Each row is a point. The points of each table are mixes of a few directions, plus a little noise. Count the directions of each table, and those that both share. Where both have some left over, give the other angles between the two spaces (their principal angles), to ten degrees, smallest first.

First (5 x 2)
[[-30.9 -29.1]
 [ 11.4  10.8]
 [ 24.7  23.4]
 [-17.2 -16.1]
 [ 12.1  11.5]]
Second (6 x 2)
[[-11.7  48.7]
 [ -2.6  10.5]
 [  0.3  -1.0]
 [  0.0  -0.4]
 [ 10.3 -43.6]
 [  3.4 -14.1]]
Directions: first 1, second 1, shared 0; angles 60

First (6 x 6)
[[-31.3 -10.8  22.0  -1.8  16.0  25.7]
 [ -1.2  -0.8  -8.9  -4.0  -8.9  -3.2]
 [  4.0  53.7  36.9  22.2 -27.9  11.7]
 [ 33.3 -13.7 -17.0   1.8  21.9 -23.5]
 [-30.3 -22.8 -15.7 -18.2  -7.4   9.4]
 [ 25.5  -5.6 -17.3   0.2   6.0 -20.1]]
Second (7 x 6)
[[-22.7 -10.8  -1.3  -8.7  -2.2  11.4]
 [-14.1  36.0  44.0  17.4 -10.0  24.4]
 [ 47.8  18.7  -2.8  15.6   5.3 -25.8]
 [  3.4   8.3   7.2   5.1  -1.0   1.3]
 [ -1.0 -43.2 -44.7 -23.5   8.7 -17.0]
 [-38.1 -13.6   3.6 -11.5  -4.6  21.0]
 [ 24.6   4.6  -5.7   5.7   3.7 -15.1]]
Directions: first 3, second 2, shared 2

First (9 x 9)
[[ -3.9   3.1  -0.9   0.1  -1.8   4.9  -6.1  -6.0   8.5]
 [-16.6 -22.0  20.1  11.7  14.5 -37.0  49.1  13.0  26.9]
 [ -3.3  17.2 -12.1  -4.5 -11.1  28.7 -38.8 -22.0   8.6]
 [ -2.9 -12.1   9.9   4.9   7.3 -19.5  26.0  11.2   4.1]
 [ 32.8 -19.7   7.1  -3.1  11.4 -30.3  41.9  46.1 -62.2]
 [ -2.2 -11.6   9.0   4.2   6.8 -18.6  25.0  10.7   2.9]
 [ -2.4  19.4 -14.1  -5.5 -12.3  31.6 -42.8 -24.0   6.8]
 [ 13.8  11.1 -11.6  -7.2  -7.4  19.3 -24.7  -2.8 -22.9]
 [-14.5  13.8  -7.4  -0.5  -8.1  21.6 -30.1 -26.0  27.7]]
Second (8 x 9)
[[ 15.6   9.7  -1.3  40.7  15.3 -16.2  10.0 -15.9  -4.4]
 [  7.5   8.7  17.7 -16.4 -10.9  10.4 -14.0 -25.3  -5.3]
 [ 30.2  36.0   0.6  31.6  14.8  -1.2  30.2 -14.8   5.3]
 [-38.6 -62.7  11.8  -3.4 -10.2   2.3  12.7  33.9  -7.9]
 [-16.7  -0.6 -36.1 -19.2  -2.8   3.0 -40.1  19.9   6.5]
 [ 28.2  42.1  -5.7   2.7  15.9 -16.3  25.0  -3.7  13.3]
 [-14.0 -18.3   3.2 -28.4  -2.6 -21.5 -10.7  11.5   0.4]
 [-12.4 -14.8   9.2  -7.4 -20.1  39.8 -13.2  -5.6  -7.9]]
Directions: first 2, second 5, shared 1; angles 90

First (11 x 14)
[[ -0.4   7.6   4.9  -4.1  18.4 -24.6  60.8   9.0  20.2 -38.5  -2.9  12.8
   30.1 -37.8]
 [  0.3  -5.7  -3.6   3.0 -13.9  18.7 -45.9  -7.1 -15.5  29.3   2.6  -9.9
  -22.9  28.4]
 [  0.0  -3.1  -1.9   1.3  -7.2   9.9 -23.3  -3.8  -7.6  15.0   1.2  -5.2
  -11.8  14.8]
 [ -0.2  -9.0  -5.6   4.5 -21.5  28.5 -71.0 -10.6 -23.7  44.9   3.5 -15.3
  -34.9  43.6]
 [  0.1   1.9   1.6  -1.0   5.3  -6.2  17.3   2.6   5.8 -10.6  -1.0   4.0
    8.7 -10.4]
 [  0.1  -8.0  -4.9   4.1 -18.9  25.1 -61.7  -8.8 -19.9  39.2   3.4 -12.9
  -30.6  38.3]
 [ -0.2  -2.2  -1.8   1.5  -6.5   8.7 -20.5  -3.4  -6.7  13.0   1.1  -4.3
  -10.2  12.8]
 [ -0.3   3.1   2.1  -1.4   7.4 -10.0  24.5   3.2   8.0 -15.5  -1.5   5.7
   12.3 -15.0]
 [  0.0  -1.5  -1.2   0.7  -2.5   3.6  -8.7  -1.3  -2.6   5.7   0.3  -2.2
   -4.4   5.4]
 [  0.0   8.6   5.9  -4.8  21.7 -28.6  71.2  10.3  23.5 -44.9  -3.9  15.6
   35.6 -44.0]
 [ -0.2   7.3   4.7  -3.8  18.0 -23.3  57.8   8.4  19.4 -36.5  -3.1  12.5
   29.0 -35.6]]
Second (8 x 14)
[[  1.9  17.2   6.6  -6.2  21.4 -14.6  54.4  14.0   7.4 -28.8  -1.5  -4.2
   28.7 -17.7]
 [ 17.3   5.5   7.6  -9.8  26.4  26.3  -5.2 -19.8 -22.9  24.3  10.9 -30.0
   -5.1   6.4]
 [  3.8  11.3   3.7  -8.2  11.1  11.1   2.0   1.1  -9.6   3.9  -0.3 -20.5
    8.5   4.6]
 [-13.6 -29.2  -5.2 -18.7 -34.2  15.4 -75.2 -25.2  19.5  11.3 -18.8  13.9
    1.4 -53.9]
 [ -4.7   0.6  -3.8   5.2 -13.6   4.1 -20.3   6.2  -5.1  10.0  -1.0  -2.8
  -10.0  22.6]
 [  0.9  13.2   1.5  -4.5   2.4  14.3 -12.8   5.8 -13.6  11.6  -0.6 -23.4
    1.5  21.0]
 [  0.7   6.1   2.2   9.6  15.1 -32.3  66.5  14.4  16.1 -35.6   2.9  21.8
   15.6 -14.5]
 [ -5.7 -25.0 -11.6  33.4 -30.1 -24.4  -9.6   2.2   8.0   5.1   8.6  45.3
  -40.4  31.6]]
Directions: first 1, second 4, shared 1

First (8 x 20)
[[ 10.8   9.9  -4.0   3.2   4.8  -7.2   4.7   7.4  -7.5   7.5  -6.0   3.6
   -5.3  -8.6   8.4   8.3  -4.6 -10.8 -10.6  -3.2]
 [  3.4 -15.4   6.7  11.7 -27.8  11.7   4.7 -24.3  -4.1 -18.1 -13.5  -2.1
    5.7  24.4  -1.2  -9.0  12.3  15.0  15.8   0.4]
 [-25.8 -19.3   7.4 -10.7  -4.0  13.4 -12.3 -10.6  18.7 -12.4  17.6  -7.9
   10.6  13.2 -19.0 -17.0   7.4  21.0  20.5   7.3]
 [ 14.7  14.9  -5.7   3.9   8.6 -10.6   6.4  11.6 -10.1  11.3  -7.6   5.3
   -7.6 -13.3  11.7  12.2  -7.0 -16.0 -15.8  -4.4]
 [-23.9 -27.4  10.9  -4.6 -19.1  19.7  -9.8 -23.8  16.3 -22.3  10.3  -9.1
   13.9  26.3 -19.8 -21.9  14.0  29.1  29.1   7.5]
 [-47.2 -34.0  12.9 -20.4  -5.2  23.5 -22.8 -17.6  34.1 -21.4  32.9 -14.3
   18.9  22.4 -34.6 -30.2  12.5  37.1  36.2  13.2]
 [ 20.1  18.8  -7.1   6.2   9.1 -13.2   8.9  13.8 -14.1  13.8 -11.2   6.8
   -9.6 -15.7  15.5  15.6  -8.5 -20.0 -19.8  -5.9]
 [ 48.2  52.5 -20.7  10.7  33.6 -37.6  20.1  43.6 -33.1  41.5 -22.4  17.5
  -26.5 -48.8  38.9  42.1 -26.0 -55.5 -55.3 -14.7]]
Second (8 x 20)
[[ -8.0  27.0  33.7  -5.8  12.0 -10.5  24.4 -23.5  26.1  10.3  24.9 -12.2
  -17.5  -0.7   9.2 -24.2  -6.7  13.8   2.0 -12.4]
 [ -9.0  16.7  22.0   2.6   7.7  -6.8   4.3 -19.0  -3.9   7.3   1.8 -33.7
   -9.9  -4.6   3.4  -5.5 -10.6   1.1 -10.4   5.5]
 [ 28.6 -32.3  16.6 -19.1 -47.6  24.2   5.9 -34.0  20.2  45.5 -18.5  22.9
    6.1 -21.5  52.5  24.3 -21.1 -13.6 -35.2  66.0]
 [  4.3 -23.8 -42.4  17.2  -4.9   7.6 -15.1  41.7 -11.2 -29.1  -9.9  33.6
   22.1  12.0 -17.6   3.1  15.4  -4.9  21.0 -16.9]
 [ -7.2 -16.6 -24.1  40.9  -9.0   8.2  -4.4  27.7  -7.6 -33.5  -9.0  11.3
   27.0  13.8  -5.7 -17.1   1.4  -3.7  17.3 -11.5]
 [-10.3  29.0  18.7 -19.3  26.0 -17.3   4.4 -12.5  -1.6   7.6  15.6 -25.5
  -23.2  -2.7 -14.1  -1.6   3.4   9.4  -1.0 -16.9]
 [ -3.9  11.8  23.4  -5.9   2.7  -4.7   3.0 -24.3  -2.7  16.1   0.3 -30.5
  -11.4  -7.9   8.8   1.8 -11.7   0.4 -16.6  15.6]
 [  5.6 -11.9 -47.5 -10.5  14.3  -1.8 -22.2  46.1 -18.5 -24.6  -3.7  33.5
    8.1   9.5 -36.6  18.5  28.8  -0.8  23.4 -31.7]]
Directions: first 2, second 4, shared 0; angles 60, 70

First (11 x 32)
[[-25.0   0.9   7.2   2.7  -2.2  28.6  -2.9  56.0 -23.0  -8.7  16.4 -27.7
   -1.0  41.5  35.5   5.5  -6.4  -9.2  -3.3  13.3  -7.7 -17.5 -21.1  31.6
   18.6  -3.4  -9.9   8.6  -1.6   0.8   3.2 -27.9]
 [-22.6   0.8  14.8   8.3  -9.1  -1.8   7.9   7.0  -3.7 -20.1  36.6  -0.9
  -28.4  -2.1 -26.7   7.8  10.8   1.8  15.4  -6.4  -8.0  27.0   7.6 -20.5
   -6.0  -6.0 -16.1   1.5  -3.4 -12.5   7.0 -27.5]
 [ -0.8  -7.4  -9.5  14.3  22.4  11.7  22.7 -14.7   1.7   1.5 -18.5  30.5
   -6.6 -29.3  -8.0   6.6   3.1  14.6   9.0  -9.1   5.9   0.0  26.1  -1.2
   10.3 -19.4  18.6  -7.3 -15.2   3.8  -5.8   3.4]
 [ -9.2 -21.7  -4.3  17.4  31.5  33.6  19.5  19.8  -3.3   5.0 -24.4   9.9
   -8.7  -0.8   7.5   2.5 -15.8  -2.1 -10.0   6.5  17.7 -27.6  17.5   5.4
   19.7   6.8  17.8 -11.8 -12.8  10.9   5.5  -3.2]
 [-18.9 -13.7  -2.6  16.5  24.9  38.8  18.2  35.8 -14.2  -1.4 -12.0   2.6
   -7.2  10.7  21.6   7.2 -10.5   0.2  -3.2   7.1   7.2 -24.8   8.0  21.2
   25.6  -7.2  12.0  -4.2 -14.1   8.0   1.8 -15.7]
 [ 59.4  27.7  -8.8 -43.0 -43.0 -74.6 -47.2 -72.5  29.9  22.8 -10.9  -9.8
   44.9 -12.5 -11.0 -22.7   9.2  -4.3 -10.5  -5.5  -7.7  20.0 -28.8 -17.6
  -44.3  21.8 -10.0   8.6  33.2  -3.3 -10.2  57.2]
 [ 35.7  10.9  -1.7 -26.8 -25.4 -42.7 -32.6 -36.3  20.1  15.6  -7.2 -14.9
   25.3   1.8  -7.6 -17.4  -1.9 -10.9 -15.2   2.3   1.2   4.6 -20.6 -15.7
  -28.4  29.4  -8.5   2.4  23.8  -0.3   0.1  34.8]
 [ -7.2 -40.0  11.7  17.8  28.4  21.3  12.6  12.3  15.6   4.3 -14.5  -2.4
  -30.6   2.1 -33.7  -8.2 -28.9 -22.0 -27.0  12.3  36.2 -24.0  24.3 -42.8
   -1.4  57.1   6.1 -24.9  -1.6   8.1  27.6  -1.0]
 [ 20.6  18.5  -9.1 -14.1 -15.1 -27.1 -10.8 -33.0   5.8   5.9  -4.3   8.6
   20.3 -15.6   2.0  -2.4  13.3  10.5   8.6  -9.1 -11.5  15.2  -6.9   5.3
  -10.9 -17.0   0.8   7.7   5.9  -2.7 -13.4  19.3]
 [-34.9  32.1   7.1  -0.9 -27.0   7.0   0.9  36.9 -34.0 -28.4  53.3 -12.6
   -3.5  21.5  29.2  20.0  29.3  16.3  35.9  -7.8 -41.4  30.3 -22.5  41.1
   13.4 -60.2 -22.4  26.6  -7.3 -16.3 -15.3 -45.6]
 [  2.9  -8.1  -5.0   7.8  14.6   5.4  11.7 -11.2   5.0   3.5 -14.6  16.6
   -4.3 -17.2  -8.8   1.0  -2.1   5.1   0.3  -3.6   8.2  -3.1  16.3  -6.8
    3.4  -1.8  11.5  -7.1  -6.9   3.6  -0.4   6.2]]
Second (10 x 32)
[[-12.0   7.1   6.4  -1.4  -8.3   3.5  -1.7  16.1  -9.9  -8.6  18.7 -10.0
   -4.0  12.8   7.4   4.3   4.6   0.0   6.1   0.8 -10.4   6.1  -8.8   7.5
    2.8  -8.6  -9.9   6.4   0.4  -4.5  -0.4 -15.3]
 [ 56.7 -29.4 -25.3   3.0  40.9 -16.2   9.2 -77.5  44.3  41.1 -84.8  46.3
   16.4 -59.6 -33.1 -19.8 -23.7   0.7 -29.4  -3.6  45.0 -28.7  41.2 -39.1
  -12.3  41.4  45.1 -31.2  -0.9  22.7   1.1  72.8]
 [-35.0  18.2  15.3  -0.9 -25.0   9.7  -6.3  48.3 -26.0 -24.9  52.5 -28.2
  -10.4  36.7  20.0  12.4  13.9  -1.3  17.9   3.1 -27.6  17.5 -25.5  24.5
    7.9 -24.4 -27.5  19.7   0.3 -13.5  -0.8 -44.5]
 [-11.1   5.7   3.7  -0.3  -8.0   2.5  -1.7  14.2  -8.3  -7.9  16.1  -9.2
   -2.8  10.4   6.2   4.1   3.9   0.4   5.5   0.3  -8.2   5.1  -7.0   7.2
    2.1  -8.0  -8.8   5.9  -0.1  -3.7   0.1 -13.1]
 [-23.8  12.8  11.8  -0.9 -17.1   6.9  -4.7  33.3 -19.2 -17.2  36.7 -20.0
   -8.3  25.6  14.6   8.8  10.4  -0.3  12.7   1.8 -19.4  13.3 -18.4  17.0
    5.1 -16.3 -19.3  13.1   0.2  -9.3  -0.5 -31.0]
 [ 48.3 -26.0 -21.9   3.0  34.3 -13.1   8.7 -66.4  38.5  34.3 -72.9  39.2
   15.0 -51.2 -29.1 -16.7 -20.3   1.6 -25.0  -3.4  38.4 -24.3  34.8 -33.4
  -10.4  35.1  38.5 -26.9   0.0  18.3   1.4  62.5]
 [-11.6   6.3   5.4  -0.7  -8.6   3.2  -2.2  15.9  -9.2  -8.9  18.4 -10.1
   -3.1  12.0   7.2   4.1   4.3  -0.4   6.2   1.8  -9.8   6.7  -8.9   8.3
    2.7  -8.2  -9.9   6.4  -0.7  -4.7  -0.8 -14.9]
 [-23.0  11.9  10.5  -1.5 -16.5   5.4  -4.2  30.8 -18.0 -15.0  33.8 -17.6
   -6.3  23.0  12.0   7.4   9.3  -0.3  11.5   0.9 -18.8  11.1 -16.3  15.9
    4.5 -16.5 -16.5  12.8   0.3  -8.6  -0.9 -28.6]
 [ 12.0  -6.8  -5.5  -0.5   9.0  -3.1   1.8 -16.8  10.3   8.9 -18.1   9.6
    4.1 -13.6  -6.8  -4.9  -4.9   1.3  -6.3  -0.7  11.1  -6.5   9.9  -8.6
   -3.3   9.2   9.8  -6.5  -0.2   4.8   0.7  16.6]
 [ -1.6   0.3   0.8   0.2  -1.6   0.5  -0.4   2.4  -1.9  -0.9   2.6  -1.8
   -0.1   1.8   0.3   0.7   1.4  -0.3   0.9  -0.1  -0.3   0.4  -0.6   1.9
    0.5  -0.8  -1.5   0.6   0.0  -0.5  -0.4  -1.5]]
Directions: first 4, second 1, shared 1
